Each row is a point. The ring and each string are closed loops that go straight from each point to the next, and from the last back to the first. Before rounding, they use only three directions, however many columns there are. How many times does the string pass through the ring? Passing back the other way cancels.

Ring (8 x 3)
[[ 4.8 -0.2 -2.3]
 [ 4.0  2.5 -0.8]
 [ 0.8  4.3 -0.3]
 [-3.7  3.8 -1.3]
 [-5.2  2.0 -1.9]
 [-4.9 -1.3 -2.6]
 [-0.8 -3.6 -3.4]
 [ 2.7 -2.7 -3.4]]
String (13 x 3)
[[-6.6  4.2 -1.3]
 [-5.2  4.8 -3.8]
 [-5.0  5.2 -2.5]
 [-4.2  5.0  0.5]
 [-1.5  1.8  1.1]
 [-1.4  2.4  0.9]
 [-2.5  5.0  2.0]
 [-3.6  6.9 -1.0]
 [-3.0  5.0 -3.6]
 [-2.5  3.4 -3.6]
 [-5.8  5.4 -3.0]
 [-6.8  4.5 -1.0]
 [-5.5  2.5  1.0]]
Times through: 0

Ring (7 x 8)
[[ 3.1  3.5 -1.1  5.4 -2.2  1.9 -2.0  5.3]
 [-2.1  6.3 -0.8  3.8 -2.0  4.3 -0.7  5.4]
 [-7.3  5.2  1.0  1.1 -0.3  6.9  1.3  3.5]
 [-8.5  0.1  2.5 -0.7  1.7  7.4  2.5  1.0]
 [-4.0 -4.6  3.0  0.1  2.4  5.4  1.8 -0.1]
 [ 0.2 -5.6  2.9  1.6  1.8  3.7  0.6  0.4]
 [ 5.3 -2.5  1.1  4.5 -0.4  1.4 -1.6  2.9]]
String (10 x 8)
[[ -6.5   1.1   0.2   1.0   0.7   5.7   1.6   2.3]
 [ -3.5  -0.8   2.7   1.0   1.0   5.6   1.1   1.6]
 [ -1.1  -4.0   6.5   0.1   2.1   6.3   1.1   0.0]
 [  3.5  -6.7   7.5   1.0   2.1   4.8   0.1  -0.3]
 [  2.0  -1.6   4.6   2.3   0.4   4.5  -0.4   2.0]
 [  1.0   0.0   1.2   3.3  -0.4   3.3  -0.6   3.1]
 [  0.6   2.7  -3.0   5.0  -1.7   1.7  -1.2   4.8]
 [ -1.4   8.9  -5.9   6.2  -3.7   1.8  -1.7   7.5]
 [ -6.6   9.1  -2.3   3.1  -2.2   5.5   0.2   5.9]
 [-10.1   5.6  -2.4   1.3  -0.4   6.2   1.8   3.8]]
Times through: 0
String (18 x 8)
[[ 0.0 -0.1  0.3  3.2 -0.2  3.2 -0.3  3.0]
 [ 4.0 -0.5 -3.4  5.9 -1.4 -0.2 -1.9  4.3]
 [ 5.6  0.4 -3.9  6.8 -2.1 -0.9 -2.6  5.1]
 [ 0.3  1.3 -4.0  5.0 -1.4  1.0 -1.0  4.5]
 [ 1.5  0.7  2.4  3.2 -0.5  3.9 -0.7  3.2]
 [ 5.8  1.7  4.2  4.3 -1.4  3.4 -2.1  4.1]
 [ 6.4  3.7 -1.3  6.8 -3.0  0.6 -3.1  6.1]
 [ 5.5  4.3 -4.6  7.6 -3.4 -0.7 -3.2  6.8]
 [ 1.6  2.6 -3.9  5.7 -2.0  0.8 -1.6  5.2]
 [ 0.2  1.2 -0.9  3.9 -0.9  2.7 -0.7  3.8]
 [ 3.8  0.2  4.4  3.3 -0.5  4.0 -1.2  3.1]
 [ 9.0 -0.6  3.0  5.6 -1.5  1.3 -2.9  4.0]
 [ 7.9 -1.4 -1.6  6.6 -1.7 -0.8 -2.8  4.4]
 [ 5.2 -1.7 -3.9  6.3 -1.4 -1.1 -2.1  4.2]
 [ 0.9 -0.7 -0.2  3.6 -0.3  2.5 -0.6  3.0]
 [ 3.0 -1.5  5.2  2.5  0.3  4.5 -0.7  2.1]
 [ 7.3 -3.3  6.1  3.5  0.1  3.1 -1.7  2.0]
 [ 3.7 -1.6  4.0  3.1  0.0  3.6 -1.0  2.4]]
Times through: 2

Ring (8 x 11)
[[ 6.0  3.1  5.2  0.2  1.5  7.3 -2.7  0.9 -2.6 -1.8 -2.4]
 [ 3.5  6.7  3.9 -1.5  1.2  6.0  0.7  2.3 -1.4 -0.9 -2.2]
 [-1.3  7.9  0.9 -3.0 -0.9  1.5  5.2  2.1  1.3  0.0 -0.1]
 [-4.0  5.0 -0.5 -1.8 -2.6 -2.4  5.6 -1.1  2.6 -0.7  2.0]
 [-3.9  0.0 -0.5  0.4 -3.7 -4.0  3.1 -4.2  2.5 -1.9  3.4]
 [ 0.7 -5.1  0.7  2.1 -3.8 -1.0 -1.4 -3.7  1.0 -2.2  3.2]
 [ 4.1 -5.8  2.1  2.4 -2.9  2.3 -3.6 -2.1 -0.4 -2.1  2.0]
 [ 6.9 -3.3  4.2  2.0 -0.7  6.1 -5.0 -0.5 -2.2 -2.1 -0.3]]
String (27 x 11)
[[ 4.0  4.4  0.9 -3.1 -1.7  5.9  2.8  6.7  0.6  1.5 -0.3]
 [ 3.0  6.3  1.3 -3.3 -0.9  5.5  3.4  6.0  0.5  1.2 -0.8]
 [ 2.1  7.3  0.8 -3.8 -1.1  4.9  4.6  6.3  1.0  1.5 -0.6]
 [ 1.3  4.8  0.9 -2.3 -1.5  3.1  3.3  3.3  0.9  0.3  0.2]
 [ 0.0  3.6  2.4 -0.3 -0.6  1.3  1.3 -1.7  0.1 -1.8  0.2]
 [-3.3  7.5  2.6 -0.8  0.4 -0.9  3.5 -3.8  0.4 -2.5 -0.2]
 [-5.8 11.1  0.1 -3.5 -0.8 -2.1  8.2 -0.4  2.5 -0.5  0.5]
 [-4.8  9.9 -1.8 -4.8 -2.6 -1.4  9.5  3.5  3.7  1.3  1.4]
 [-1.0  5.5 -1.4 -3.7 -3.2  1.0  6.4  4.7  2.8  1.5  1.6]
 [ 0.3  3.7 -0.5 -2.7 -2.9  1.8  4.4  3.8  2.0  0.9  1.4]
 [-1.6  4.0  2.1 -0.2 -0.8 -0.2  2.0 -3.0  0.5 -2.2  0.6]
 [-3.6  6.5  2.1 -0.6 -0.2 -1.5  3.5 -3.9  0.8 -2.4  0.4]
 [-4.3  9.9  0.4 -3.2 -0.8 -0.9  7.0  0.2  2.0 -0.5  0.3]
 [-2.9 11.5 -0.5 -5.1 -1.2  1.2  8.6  4.7  2.5  1.4 -0.1]
 [ 1.0  8.0 -0.9 -5.1 -2.3  4.1  6.9  8.3  2.3  2.7  0.2]
 [ 1.6  6.3  0.7 -3.3 -1.4  4.1  4.2  5.2  1.1  1.1 -0.2]
 [ 2.1  3.8  1.4 -1.8 -1.3  3.6  2.1  2.8  0.4  0.0  0.1]
 [ 1.2  6.0  4.1 -0.4  1.2  3.3  0.5 -1.5 -1.2 -2.2 -1.5]
 [ 2.0  7.6  5.6 -0.2  2.8  4.7 -0.4 -1.9 -2.3 -2.8 -2.9]
 [ 5.3  9.5  6.1 -1.7  3.5  8.9 -0.4  2.9 -3.0 -1.3 -4.4]
 [ 6.0  6.3  4.1 -2.0  1.3  8.5  0.0  5.0 -1.8  0.0 -2.8]
 [ 5.5  3.4  1.7 -2.5 -1.3  7.0  1.2  6.5 -0.1  1.2 -0.7]
 [ 3.2  2.6  2.7 -0.6 -0.6  4.3  0.1  1.3 -0.5 -0.9 -0.4]
 [ 2.4  3.2  4.4  0.7  0.9  3.6 -1.3 -2.3 -1.6 -2.6 -1.2]
 [ 3.8  6.3  6.8  0.9  3.5  6.0 -2.6 -2.8 -3.4 -3.5 -3.5]
 [ 5.5  8.5  6.1 -1.3  3.3  8.7 -1.0  2.4 -3.1 -1.5 -4.2]
 [ 5.3  8.2  3.8 -2.9  1.4  8.5  1.5  5.9 -1.5  0.4 -3.0]]
Times through: 4

Ring (9 x 14)
[[ 2.2 -2.2 -1.3  7.5 -1.8  3.7 -1.0  1.4 -3.2  1.2  1.1  1.8  5.2 -1.1]
 [ 4.9  0.9 -2.5  6.2  0.4  2.3  0.8  0.3 -4.6 -2.2  0.4 -1.2  2.6 -0.6]
 [ 6.5  3.0 -2.9  2.6  2.2  0.2  2.4 -0.7 -4.1 -4.1 -0.2 -3.5 -0.6 -0.2]
 [ 6.6  3.7 -2.0 -2.8  3.4 -1.8  3.4 -1.4 -1.5 -4.4 -0.6 -4.3 -3.7  0.5]
 [ 4.8  2.3 -0.4 -6.0  2.7 -2.5  3.0 -1.2  1.4 -2.3 -0.4 -2.8 -4.4  0.5]
 [ 2.8 -0.1  0.6 -5.9  0.6 -2.1  1.5 -0.4  3.4  1.0  0.0 -0.5 -3.2 -0.4]
 [ 0.5 -3.1  1.0 -2.2 -2.7 -0.5 -0.8  1.0  3.8  4.9  0.6  2.4  0.1 -2.2]
 [-0.3 -4.5  0.7  1.8 -4.2  1.3 -2.1  1.8  2.6  6.2  1.0  3.8  2.9 -2.8]
 [ 0.5 -3.9 -0.3  6.5 -3.4  3.5 -2.1  1.9 -1.0  3.9  1.3  3.5  5.5 -1.9]]
String (29 x 14)
[[ -1.7  -6.1   1.2   6.1  -4.3   4.5  -3.1   2.5   0.6   5.9   1.9   5.8
    7.0  -1.4]
 [ -1.0  -7.3  -1.2  10.6 -10.1   2.6  -5.3   3.8   0.9  11.7   1.2   6.0
    7.1  -7.9]
 [  0.9  -5.2  -2.1   9.2  -8.8   1.2  -4.0   3.1   0.3   9.7   0.7   3.8
    4.9  -7.9]
 [  1.8  -2.1  -0.4   3.0  -1.7   1.7  -0.6   1.0  -0.3   2.1   0.8   1.6
    2.6  -1.3]
 [  0.9  -1.7   1.6   0.1   2.6   3.8   0.8   0.1  -0.7  -2.1   1.5   2.0
    3.2   3.9]
 [  0.2  -3.4   0.6   6.0  -0.4   5.3  -1.1   1.4  -2.2   0.6   1.8   3.5
    6.5   1.6]
 [  2.2  -3.3  -2.7  12.8  -5.1   4.2  -2.8   2.5  -4.5   4.0   1.1   2.6
    7.4  -4.3]
 [  4.2  -1.4  -4.0  12.1  -4.6   2.6  -1.8   1.9  -5.1   2.8   0.5   0.5
    5.2  -5.1]
 [  5.8   0.6  -4.6  11.9  -2.4   2.6  -0.4   1.2  -6.9  -0.4   0.3  -1.4
    4.4  -3.8]
 [  6.7   1.5  -4.9   8.4  -2.8  -0.1   0.1   0.8  -4.9   0.5  -0.4  -2.6
    1.2  -5.3]
 [  4.3   0.7  -1.6   2.0   0.4   0.5   1.1   0.0  -1.9  -1.1   0.2  -1.2
    0.4  -0.7]
 [  3.7   1.1  -0.1  -0.9   3.6   1.7   2.2  -0.7  -1.7  -4.0   0.6  -1.1
    0.4   2.9]
 [  5.4   3.3  -0.6  -2.3   6.0   1.1   3.8  -1.6  -2.9  -7.3   0.3  -3.2
   -1.3   4.3]
 [  9.5   6.1  -4.4  -0.8   3.3  -3.2   4.2  -1.7  -3.9  -5.8  -1.3  -7.0
   -5.2  -1.4]
 [  9.2   5.3  -4.8  -0.1   0.8  -4.2   3.2  -1.2  -2.8  -2.9  -1.6  -6.5
   -5.4  -4.0]
 [  6.3   2.2  -3.2   1.0  -0.8  -2.3   1.5  -0.2  -1.4  -0.1  -0.7  -3.2
   -2.5  -3.6]
 [  3.3   0.8   0.3  -1.9   3.4   1.3   2.1  -0.7  -0.8  -3.4   0.6  -0.8
   -0.1   2.8]
 [  5.1   3.0  -0.3  -3.3   5.5   0.5   3.6  -1.5  -1.9  -6.4   0.2  -2.9
   -1.8   3.9]
 [  8.8   5.9  -3.6  -1.0   4.5  -1.9   4.4  -1.9  -4.2  -7.0  -0.9  -6.4
   -4.2   0.4]
 [  9.0   5.1  -4.8   2.7   1.7  -2.0   3.1  -1.0  -4.9  -4.5  -1.1  -6.0
   -3.0  -2.4]
 [  7.6   3.1  -4.6   5.1  -0.5  -1.1   1.6  -0.1  -4.5  -1.8  -0.7  -4.2
   -1.0  -3.7]
 [  4.6   0.9  -2.0   3.0   0.3   0.7   1.1   0.1  -2.6  -1.3   0.2  -1.4
    0.7  -1.0]
 [  2.9   0.3   0.2   0.5   3.3   2.8   1.7  -0.3  -2.1  -3.7   1.0  -0.1
    1.9   3.3]
 [  2.9  -0.3  -0.5   5.2   2.6   4.7   0.9   0.2  -4.5  -3.9   1.3   0.5
    4.6   3.1]
 [  2.5  -2.2  -2.1  10.7  -2.4   4.7  -1.5   1.8  -4.9   1.1   1.2   1.9
    6.7  -1.7]
 [  2.1  -4.0  -3.2  13.3  -7.3   3.2  -3.6   3.0  -3.5   6.5   0.9   2.9
    7.0  -6.6]
 [  2.3  -2.7  -1.9   6.8  -4.6   1.4  -1.9   1.8  -1.2   4.7   0.6   1.8
    3.6  -4.5]
 [  2.2  -1.4  -0.2   1.6  -0.3   1.7   0.1   0.6  -0.4   0.7   0.8   1.0
    1.9  -0.1]
 [  0.1  -2.6   2.0   0.5   1.9   4.2   0.2   0.5  -0.2  -1.0   1.7   2.9
    4.0   3.7]]
Times through: 5
